Every row gives one point. Each table stands for the endless flat space through its points: a line for two points, a plane for three, and so on. Write the one point that lies in both, or say that there is none.
In the rows, zero is written as 128.

First, 2 rows:
[[132  90 128]
 [107 125 128]]
Second, 2 rows:
[[119 103 131]
 [116 102 134]]
They share: [122 104 128]

First:
[[128 131  96 121]
 [136 121  84 111]]
Second:
[[124 125  98 110]
 [121 131  97 117]
 [121 133 107 125]]
They share: no point

First:
[[103 138 142 162 147 104]
 [118 135 118 134 141 135]
 [108 136 136 160 143 103]]
Second (3 x 6):
[[107 138 144 151 141 128]
 [116 137 130 147 140 116]
 [ 97 156 116 135 111 128]]
They share: no point

First:
[[114 144 118 154 124 136 117 123]
 [119 125 110 136 123 119 128 127]
 [139 127 114 136 125 123 142 143]]
Second, 3 rows:
[[144 141 126 133 115 126 116 114]
 [137 121 110 133 131 140 148 154]
 [143 129 118 129 123 136 132 134]]
They share: [134 133 116 142 125 128 136 139]

First, 3 rows:
[[ 91 130 150 127 132 131 147 106 128]
 [103 112 155 144 136 101 125 104 134]
 [ 93 120 152 138 128 119 134  94 136]]
Second (2 x 9):
[[113 126 162 141 142 117 135 122 116]
 [ 88 106 142 131 137  92 130 102 146]]
They share: [103 118 154 137 140 107 133 114 128]

First (2 x 11):
[[122 125 135 165 134 151 104 110 112  94 123]
 [150 137 139 141 130 155 116 110 140 122 115]]
Second:
[[137 137 154 145 146 139 118  91 120 137 138]
 [138 136 148 145 142 142 115  96 125 131 132]]
They share: no point

First:
[[109 144 159 104  93 170 131 121 138 126 103 129]
 [114 114 139 139 118 105 126  86  83  91 113  99]
 [111 120 146 137 115 112 131  92  87  97 108 102]]
Second:
[[111 132 157 118 111 130 129 111 107 113 101 118]
 [109 131 156 112 116 124 126 115 107 120  99 117]]
They share: no point

First (3 x 14):
[[ 87 116  97 154 152 124 112 159 114 144 125 109 156 110]
 [114 113  95 153 150 122 103 150 133 157 118 117 139 101]
 [ 96 113 107 150 144 134 103 150 118 151 133 132 160 110]]
Second, 3 rows:
[[103 104 108 153 140 131 100 156 119 146 121 121 162 102]
 [ 94 111  98 138 147 123  99 148 129 146 138 117 141 108]
 [ 99 104 123 158 133 143 112 154 125 153 106 134 176 114]]
They share: no point

First, 2 rows:
[[152 129 120 134 144 140 130 161 111 140 126 125 110  96 120 136 115 141]
 [132 153 100 118 164 136 130 145 119 116 134 129 122 112 128 140 135 125]]
Second:
[[100 120 125 108 154 129 118 153  94 101 103 145 146  77 118 144 134  94]
 [121 123 119 108 160 150 139 147 106 107 121 130 134  83 121 156 125 112]
 [149 132 110 114 164 167 157 143 121 120 142 114 116  96 125 162 116 137]]
They share: [142 141 110 126 154 138 130 153 115 128 130 127 116 104 124 138 125 133]

First:
[[ 92 150 149 136  99 138 128 140 100 147 159 139 108 132 176 138 142 137
  130 150]
 [112 117 147 127 101 119 108 119 122 152 115 108 108 153 146 117 119 124
  120 123]
 [ 92 154 125 148 123 110 108 148 104 167 131 127 128 124 156 146 126 161
  150 146]]
Second:
[[104 116 146 148 117 133 127 147  93 151 109 127 130 152 139 145 134 134
  113 151]
 [104 126 144 138 109 125 117 135 107 153 121 121 118 146 149 133 128 134
  123 139]]
They share: [104 131 143 133 105 121 112 129 114 154 127 118 112 143 154 127 125 134
 128 133]

First (3 x 24):
[[142  87 125 110 137 104 155 129 169 113 116 109 129 127 122 140 129 158
  142 153 128 134 117  89]
 [155 112 116 125 147 111 145 120 147 110 124 119 137 139 113 124 141 145
  133 130 113 117 137 112]
 [150  97 117 114 141 108 149 121 161 113 122 113 131 131 118 132 135 150
  140 139 122 126 127  97]]
Second:
[[155 113 133 131 149 105 153 126 148 101 111 120 145 148 110 128 137 147
  125 149 108 116 133 119]
 [147 115 143 133 151 111 151 138 146  95 125 122 149 142 118 140 139 141
  127 153 122 130 137 133]
 [161 117 155 135 155 105 157 128 152  83 113 124 159 156 110 140 137 131
  119 167 112 122 139 141]]
They share: [148 112 127 130 147 108 150 131 145 107 117 119 140 141 114 128 138 152
 129 142 113 120 132 115]

First (3 x 24):
[[153 156 111 105 108 103  96 143  98 120 129 128 101 142 151  85 160 130
  125 100 146  99 125 122]
 [127 138 119 117  98 101 120 121 110 118 107 112  97 156 157 113 142 124
  155 130 140 107 131 124]
 [149 168 103  81 128 123  96 123 114 148 109 136 117 162 147 109 148 126
  153 112 126 115 113 134]]
Second (3 x 24):
[[145 145  97  86  96  93 112 113 119 106  94 140 102 175 148  98 155 129
  115 125 154 104 134 125]
 [134 139  96 112  90  98 115 129 110 131 117 116 106 151 153 100 148 131
  143 117 147  98 119 126]
 [132 127  84 114  78  93 126 126 107 131 118 113 104 148 158  94 154 135
  144 121 153  86 114 128]]
They share: no point

First, 3 rows:
[[ 84 136 147 131  70 121 146 126 136 153 142 119 113  95 120 154 121 151
  120  73 146 108 109 113]
 [ 83 139 147 129  77 126 143 122 133 155 141 120 119 100 127 153 120 152
  122  80 140 112 107 117]
 [ 86 154 143 128 112 148 136 113 123 159 132 126 139 123 157 145 113 155
  130 114 123 125  99 130]]
Second (4 x 24):
[[106 143 122 142  89 136 130 140 150 157 116  93 115 140 131 157  89 166
  112 136 150 107 113 133]
 [116 149 126 158 109 136 142 154 160 171 114  97 113 130 135 149  91 170
  134 128 144 111 103 127]
 [119 162 118 156  97 134 147 134 145 150 112 108 110 120 153 127 109 149
  121 108 130 101 107 110]
 [101 156 136 138 115 140 150 131 133 150 127 129 128 111 141 145 106 146
  121 120 151 113 104 116]]
They share: no point

First:
[[109 126 150 129 140 130 154 119 115 154 157 110 127 129 144 118 143  97
  124 100 160 137 141 147]
 [134 126 140 119 125 100 129 129 120 149 132 115 117 154 159 128 113 127
  119 130 140 152 126 157]]
Second:
[[126 139 151 137 133 114 126 108  98 144 135 125 107 154 140 130 133 127
  124 121 154 137 146 142]
 [124 133 145 132 132 113 130 114 105 150 139 119 114 150 144 127 131 121
  125 117 148 140 140 147]]
They share: no point

First:
[[ 97 118 119 115 101 133 138 149 144 146 139 129 158 118 121  98 148 123
  134 142 151 128 120 152]
 [ 91 112 129 129  89 129 152 163 152 142 129 117 170 126 115  94 142 123
  122 154 161 128 134 150]
 [107 130 129 115 103 131 128 147 154 146 139 131 150 128 107 102 154 121
  138 134 153 124 110 140]]
Second:
[[ 94 117 119 118 105 142 117 137 144 139 135 135 147 133 116 110 150 115
  153 134 131 138 119 151]
 [122 143 118  92 116 119 138 150 150 160 160 141 147  96 121  90 159 132
  125 127 173 107  92 139]
 [104 125 121 110 101 140 129 135 138 151 139 129 153 123 112 102 156 123
  143 136 143 128 107 151]]
They share: [105 127 119 108 108 134 126 141 145 148 144 136 148 119 117 102 154 122
 142 132 147 126 108 147]

First, 4 rows:
[[119 102 131 110 155 116 155 174  89 115 109 146  86 121 116 125 101 118
  131 139 111 105 117 131]
 [127 118 135 128 153 140 149 144  89 123 115 162 122 145 138 129 119 102
  133 151 105 115 127 101]
 [138 115 117 122 174 124 149 134  90 111  99 164 123 131 134 125 135 106
  142 138 124 130 125 111]
 [120 129 129 151 161 109 128 139 129  96  96 148 113 119 130  83 122 131
  150 148 119 125 107 146]]
Second (3 x 24):
[[124 112 155 110 162 151 142 149 134 122 106 142 110 116 134  84 129 126
  149 157  79  99 140 117]
 [117 121 138 119 171 142 134 131 129 123 105 155  96 131 113 104 132 103
  154 147  91 118 125 126]
 [124 115 147 127 151 134 144 157 116 113 108 144 117 121 141  93 116 130
  139 156  97 103 128 120]]
They share: [120 121 135 137 153 124 140 149 108 111 108 152 111 131 131 107 114 118
 139 150 109 115 116 126]

First, 3 rows:
[[104 152 142 132 150 121 140 127 128 109 151 139 128 135 130 120 140 145
   97 173 164 138 101 152]
 [112 162 162 130 150 125 134 151 124  95 141 131 112 127 128 108 150 119
  103 165 156 162 107 142]
 [112 148 154 128 150 121 144 147 120 105 143 123 112 123 114 100 148 117
  113 145 144 158 121 148]]
Second:
[[ 99 153 145 130 158 126 156 144 130 114 140 129 107 138 106 104 145 135
  122 159 152 127 125 151]
 [129 123 150 135 143 116 131 129 120 119 165 114 132 113 141  94 130 120
   92 134 127 162 105 146]]
They share: no point

First, 4 rows:
[[113 132 149 123 106 137 108 110 117 118 135 113 150 145 149 132 144 161
  132 139 149 152 132 113]
 [ 92 144 155 114  94 125  99 134 129 115 120 143 147 160 116 153 159 116
  135 127 137 149 135 146]
 [101 128 145 127  96 126 117 120 118 126 130 128 151 148 137 150 141 148
  122 136 152 150 129 126]
 [ 91 138 154 121  90 123 106 134 124 117 120 141 147 159 120 157 155 123
  130 131 140 150 131 143]]
Second (2 x 24):
[[ 88 122 140 101 112 141 120 108 129 133 141 135 157 138 150 136 134 132
  128 120 172 147 118 144]
 [118 142 140 126 102 121 105 118 124 128 131 125 152 148 125 146 144 152
  123 135 142 147 148 114]]
They share: [106 134 140 116 106 129 111 114 126 130 135 129 154 144 135 142 140 144
 125 129 154 147 136 126]

First (3 x 24):
[[124 125 124 145  83 135  97 148 101 100 133  88 130 132  86  92 143 101
  125 135 122 136 136 171]
 [110 136 117 127 104 129 119 150 121 100 127 112 137 132 100 108 148  90
  144 150 137 120 156 157]
 [120 129 122 141  88 133 103 150 107  99 132  94 132 130  89  96 144  96
  131 139 125 133 142 168]]
Second:
[[125 145 102 134  96 122 139 158 104  95 137 133 116 143 110 106 154 106
  146 143 152 100 157 165]
 [120 140 107 129 101 125 133 152 109  99 132 128 123 144 109 108 153 105
  144 146 150 103 156 160]]
They share: [110 130 117 119 111 131 121 140 119 107 122 118 137 146 107 112 151 103
 140 152 146 109 154 150]

First:
[[127 136 125 126 143 119 100 114 156 151 139  95 111 159 151 160 130 124
  144 152 145 123 120 151]
 [146 144 118 145 147 105 102 126 151 159 127 111 119 160 134 147 152 150
  165 129 162 130 123 164]
 [133 139 123 131 144 114 102 117 153 152 136 101 115 158 146 154 136 131
  149 146 149 125 119 154]]
Second (4 x 24):
[[146 166 142 119 116 125  96 116 136 122 126 108 125 144 128 118 130 119
  133 170 142 141  80 153]
 [138 141 107 107 151  92 126 134 131 139 165 125 102 176 151 149 166 107
  172 147 155 108 107 172]
 [130 144 153 133 111 127 111 138 146 131 128 116 107 141 122 150 129 102
  132 184 159 129 113 180]
 [132 135 115 129 151  94 118 119 149 143 147 108 127 150 153 147 135 127
  150 136 138 111 114 147]]
They share: no point

First:
[[101 150 142  97 139 106  97 102 106 104 116 125  91 138 137 135 134 140
  164  96 149 130 112  84]
 [143 144 130 139 103 100 139 138 112 128 104 137 133 132 107 111 146 116
  140 126 113 142 142 126]]
Second:
[[128 145 156 121 102 106 116 112  95 124 107 126 129 132 124 136 162 138
  137 101 138 113 116  99]
 [125 145 126  88 129 100 119 118 152  97  98 126  90 114 139 124 126 108
  182 116 108 152 140 132]
 [132 147 148 105 110 108 118 108 121 112 101 122 115 120 132 134 150 124
  157 107 124 127 126 115]]
They share: no point

First, 3 rows:
[[116 144 153 144 157 104 114 105 133 113 149 154 109 151 131 156 126 148
  107 130 124 153 151 159]
 [120 146 169 146 163 108 114 101 145 113 155 158 105 151 113 176 138 158
   99 134 128 163 167 179]
 [140 151 144 141 163  73 124  86 110 138 150 173  90 171 133 156 113 163
  114  99 118 168 147 149]]
Second:
[[117 131 157 141 163  95 111 106 136 115 147 162 111 147 141 148 126 145
  109 129 131 144 147 155]
 [141 146 145 125 148  90 106 129 126 147 130 163  73 140 109 154 119 152
  154  99 135 119 168 131]
 [120 131 148 134 163  90 131  82 146 109 168 159 125 168 162 135 142 134
  104 154 124 144 154 167]
 [105 152 139 151 148 112 110 113 116 107 140 143 113 148 137 148 109 144
  106 123 115 157 132 143]]
They share: [114 143 145 143 154 102 114 107 127 113 146 152 111 151 140 146 120 143
 111 128 122 148 143 149]

First (3 x 24):
[[152 110 119 111 142 116 152 142 111 145 107 147 129 125 116 116 101 131
  143 142 123 113 126 148]
 [154 123 121 119 144 126 149 132 109 141 109 141 129 120 119 120 100 131
  143 148 125 115 123 147]
 [152  96 113 105 142 106 152 150 113 147 113 153 139 123 108 120 109 117
  155 128 121 109 134 140]]
Second, 2 rows:
[[148 108 113 113 133 122 151 136 108 133 110 140 131 116 106 123 113 126
  148 131 115 107 117 147]
 [166 126 119 107 148 116 133 139  99 142 119 161 146 107 118 126  98 111
  139 146 136 113 132 147]]
They share: no point

First, 4 rows:
[[122 110 156 108 118 117 144 119 126 132 128 124 128 111  97 103 119 110
  117 144 126 170 138 145]
 [136 115 111  78 100 124 154 129 130 107 126 123 125 151 113 124 103 110
  102 147 135 136 164 133]
 [138 123 142 110 124 137 144 116 142 123 144 127 144 118 100 129 126  98
  109 134 121 155 156 128]
 [142 124 110  80 106 135 156 123 142 102 132 126 134 151 113 133 111 102
   99 138 132 134 174 129]]
Second, 4 rows:
[[140 122 150 140 127 166 131  95 127 116 164 143 123 122  91 134 128 122
  114 147 121 146 166 124]
 [113 109 122  85  95 121 139 135 118 138 126 128 163  93 107 110 127  70
  134 131 137 156 153 125]
 [144 100 142 112 109 118 179 115 143 136 150 103 141 104  93 148  92  96
   78 117 103 158 114 156]
 [140 117 154 124 142 140 147 109 149 118 149 129 128 139  96 137 112 117
  112 148 124 148 158 122]]
They share: no point

First:
[[ 99 141 131 122 108 118 136 118  86 125 118 129 143 116 134  99 128 153
   98 137 118 138 130 164]
 [115 124 127 136 118 110 141 113 104 108 125  97 112 130 105 104 122 120
  114 141 127 104 146 169]
 [106 133 133 121 115 116 135 119  95 117 119 118 133 121 126 101 128 141
  102 138 121 125 137 160]]
Second (4 x 24):
[[117 100 139 116 114 117 139 136 115 103  97  97 115 123 133  72 106 159
  123 138 122  92 160 161]
 [123 130 153 106 116 119 145 128 111  95 111 107 115 115 127 102 118 149
  111 136 130  94 160 145]
 [112 137 137  99 129 110 125 123 111 119 125 120 131 129 122 117 144 119
   92 130 129 127 143 136]
 [104  90 138 139 150 130 108 116  80  90 120  95 144 129 117  90 140 115
  100 167  94 117 114 165]]
They share: [114 123 141 109 127 116 129 125 107 107 117 110 127 125 124 103 132 131
 102 138 123 113 145 146]

First (4 x 24):
[[105 123 132 148 140 118 104 156 139 136 133 132 151 105 147  97 120 140
  140 152 141  93 145 109]
 [105 146 127 154 130 148 121 153 139 117 136 133 179  94 170 102 113 161
  139 146 104 106 134  87]
 [105 138 130 140 137 129 104 148 140 129 130 141 165 106 152 103 117 145
  143 134 131 108 137  99]
 [141 130 141 110 144 114 111 127 161  97 100 125 155 114 114 140 121 157
  159 122 126 134 100 115]]
Second:
[[136 133 137 132 165 128 109 139 148 116 134 135 140  86 140 101 137 149
  122 161 142 112 123 107]
 [104 113 120 129 117 109 112 164 155 119 119  98 166 131 130 128  95 176
  164 126  95  87 124 107]
 [123 125 130 130 147 121 109 148 150 118 129 121 150 103 135 111 121 160
  138 147 124 102 124 107]]
They share: no point

First, 3 rows:
[[107 115 118 134 160 160 148 138 130 147 113 145 151 148 113 140  99 133
  125 134 138 128  92 128]
 [103 133 121 111 146 131 152 124 116 148 118 134 147 156 124 126 135 143
  123 175 161  97 121 164]
 [106 120 120 129 156 154 148 136 127 147 113 142 149 151 115 137 106 135
  125 141 142 123  99 134]]
Second (5 x 24):
[[114 119 106 110 154 159 177 138 129 133 112 148 138 166  97 125 120 131
  138 140 145 111 123 124]
 [118 120  98 107 155 159 189 146 138 130 101 140 134 166  91 122 112 128
  147 142 147 112 142 128]
 [ 50 144 119 157 136 133 129 108 116 145  77 118 153 144 155 128 103 122
   96 157 163 124 112 155]
 [ 91 142 117 142 159 131 143 137 139 167  98 113 149 130 131 129  97 139
  122 155 139 129 124 156]
 [ 70 133 114 126 154 155 165 120 109 145  90 118 156 158 129 137 116 125
  120 150 157 125 131 150]]
They share: no point

First (3 x 24):
[[160  93 113 140  91 140 140 145 134 115 171 158 131 116 109 130 120 141
  134 119 147 139 174 141]
 [141 128 124 131 113 121 106 156 135 118 138 148 100 114 105 132 119 137
  139 142 157 132 135 104]
 [152  93 125 141  87 139 143 157 137 124 170 149 129 124 111 129 117 143
  142 118 142 146 176 142]]
Second (3 x 24):
[[138 107 129 137 103 132 131 149 144 121 142 163  97 107 121 132 128 132
  141 141 142 145 140 104]
 [158 131 107 139 109 129 129 157 135 124 168 133 111 134 105 145 113 149
  126 108 162 136 164 124]
 [138 103 131 135 101 131 125 149 141 118 140 165 103 104 117 127 127 131
  144 146 142 142 140 108]]
They share: [148 113 121 135 103 129 121 153 135 118 152 151 113 116 107 131 119 139
 138 132 152 136 152 120]

First:
[[126 145 117 113 136 138 175 181 148 144 110 159 162  90 170 124 114 150
  128 160 135 103  94 116]
 [112 145 164 120 144 147 159 170 181 112  97 149 121 118 162  88 145 121
  153 137 174 132 105 120]
 [119 140 138 160 177 103 131 143 154 108 118 148 136 141 156 113 151 120
  156 153 125 136 134 141]
 [119 122 152 166 166 105 130 108 145 107 111 164 141 139 153  95 180  81
  158 162 148 168 137 142]
 [113 118 148 138 143 133 151 123 146 124 102 178 148 115 156  91 157  88
  136 167 169 150 126 135]
 [117 137 118 124 126 131 153 168 139 148  96 156 144 116 145 114 128 147
  120 149 155 110 112 142]]
Second (5 x 24):
[[101 113 126 167 184 118 158 155 154 119 113 139 155 114 147  93 130  89
  142 169 148 137 104 124]
 [ 78 133 146 145 127 121 134 147 152 133 103 173 112 158 162  95 128 119
  142 134 138 146 131 114]
 [107 145 129 141 133  88 131 178 153 107  69 156 127 158 179  85 155 127
  118 122 156 111 110 141]
 [131 163 144 113 143 115 135 153 170 138 102 180 138 133 166 112 168 156
  120 136 157 123 110 131]
 [ 98 119 147 149 158 132 152 150 156 127 122 157 137 125 144 104 133 116
  152 166 143 136 125 128]]
They share: no point

First:
[[117 111 122 131 135 150  99  89 165 163 138 142 112 142 114 139 107  98
  129  96 124 139 115 159]
 [101 153  97 116 121 114 100 107 154 149 165 142 108 165  82 110 102 132
  131 122 146 103 102 134]
 [118 117 125  96 110 135 109 131 124 138 155 165  95 142 116 125 126 116
  103 126 160 124 123 139]]
Second:
[[120 115 111 126 128 145 109 107 142 140 145 155 113 154 104 143 104 122
  123 112 136 138 117 159]
 [122 114 106 131 130 147 112 107 139 134 144 157 117 159 100 149  99 129
  125 113 134 142 117 164]]
They share: [116 117 121 116 124 141 103 107 148 152 147 151 105 144 112 131 114 108
 119 110 140 130 117 149]

First:
[[123 120 126  95 109  97 142 129 124 102 131  96 145 116 148 116 144 109
  124  96 115 137 124  79]
 [101 102 122 114 157  93 102 126 128 127 129 115 120 126 130 117 138  93
   91 134 118 139 162 114]
 [122  92 129 111 149 104 117 143 133 122 140 114 132 107 137 108 143 103
  108 119 126 140 143 114]
 [129  76 128 121 165 115 112 155 138 132 149 126 133  98 134  98 142 105
  110 126 135 143 146 131]]
Second (2 x 24):
[[117 112 118 115 135 102 126 133 121 124 128 113 141 127 141 106 136 109
  113 121 119 145 142  98]
 [107 106 110 113 141 106 118 123 129 120 138 119 133 121 133 112 136  97
  113 121 121 137 152 106]]
They share: [112 109 114 114 138 104 122 128 125 122 133 116 137 124 137 109 136 103
 113 121 120 141 147 102]

First:
[[117  84 124 174  78 148 165 173 106 165 101 142 108 147 120 113 128  94
  163 134 151 154 144 125]
 [107 126 148 148 107 151 165 158 115 165 112 166 124 179 144 131 142  87
  156 154 144 153 154 101]
 [109 107  94 179  82 139 159 171 119 146 110 122 114 143  97 112 148 129
  169 122 126 119 161 112]
 [ 90 136 115 147 123 127 147 139  93 154 144 144 101 152 149 114 133 114
  149 117 102 124 138 117]
 [ 97 107 106 165  92 132 177 163 106 144 109 135 124 141 134 119 118 109
  154 126 133 131 141 133]
 [114 152 175 129 131 158 149 149 126 172 121 185 123 210 154 141 163  76
  152 173 147 162 170  74]]
Second, 7 rows:
[[ 97  97  88 172 103 112 172 165 109 123 149 153 104 136 167  91 141 127
  182 157 122 140 146 127]
 [ 98  92  90 178 107  94 152 171 101 111 126 124 125 107 142  87 157 146
  205 124 132 135 159 103]
 [136 130 105 126 103  99 165 132 126 170  89 130 107 151 133 122  98  99
  138 107 144 122 157 136]
 [133 111  93 145  94 119 181 127 133 173 138 166  80 175 175 110 107  88
  133 171 135 140 149 149]
 [104 146 114 176 125 135 147 145 111 145 134 151 108 159 134 100 133 109
  132 120 131 129 158 113]
 [ 98  95 114 160 125 111 144 129 108 133 149 117  99 175 177 115 129 116
  112 122 124 131 163 115]
 [ 45  97 131 151 130 112 128 149  61  87 144 119 139 135 153 123 141 135
  144 127  90 114 154  91]]
They share: no point

First, 5 rows:
[[148 123 128 146  98 132 122 118 140 107 141 117 119 152 116 114 127 154
  125  95 119 118 146 121]
 [140 113 120 153  97 141 129 114 150  84 120 139 133 157 106 114 148 162
  117  83  92 138 155 112]
 [138 105 100 163 109 111 107 132 146 122 124 111 123 159 110 132 128 134
  103 119 110 140 157 118]
 [137  93 113 122 115 120 108 147 115 132 110 111 129 155 129 101 125 128
   77 122 134  96 174 129]
 [159 117 121 142 104 122 114 130 137 121 142 111 110 140 123 116 115 152
  121 110 122 111 145 121]]
Second:
[[170  92 131 137  93 146 112 124 152 137 124 129 111 119 115 101 140 154
  111 123 118  92 140 119]
 [148 126  95 152 106 107 113 131 122 103 125 116 132 161 113 108 108 141
  115  99 116 128 158 123]
 [169  99  98 152  97 134  95 140 137 115 107 125 129 125 104  87 129 150
  118 111 107  95 134 126]]
They share: no point

First, 6 rows:
[[117 101 126 140 119 127 128 130 100 132 123 100  95 122 115 106 114 107
  146 105 139 110  96 103]
 [117 102  74 143 123  75  83 163 126 106 116 153 132  68 135  82 111 141
  150 102 132 158 115 140]
 [ 87  97  80 186 132  82  85 167 143 118 105 135 124  84 119 112 121 142
  131 114 138 131 127 112]
 [111  74  82 123 106  97 103 134 100 115 155  87  70  86 150  81 163 104
  140  77 170 102 121 126]
 [ 99 108 106 125  94 119  83 168 110 129 147 111  82 126 132 107 159  96
  182 131 170 112 109 122]
 [111 103 138 157 128 132 138 123  95 132 104  88 103 133 101 115 101 103
  135 105 124  98  96  86]]
Second (4 x 24):
[[134 123 124 163 127 108 102 167 123 127 140 110 112  90  99 121 107 129
  149 115 148  97 118 132]
 [114 132 119 159 111 105  93 151 113 126 117 104 101 101 103 107  93 143
  137 120 137 116 126 131]
 [ 90 100  93 146 107  97  98 130 111 111  82 123 109 113 137  93 116 125
  146 108 118 150  97  98]
 [117  74  90 147 139 105 114 154 138 102 121 146 132  94 131 112 147  95
  177 108 131 119  84  90]]
They share: no point
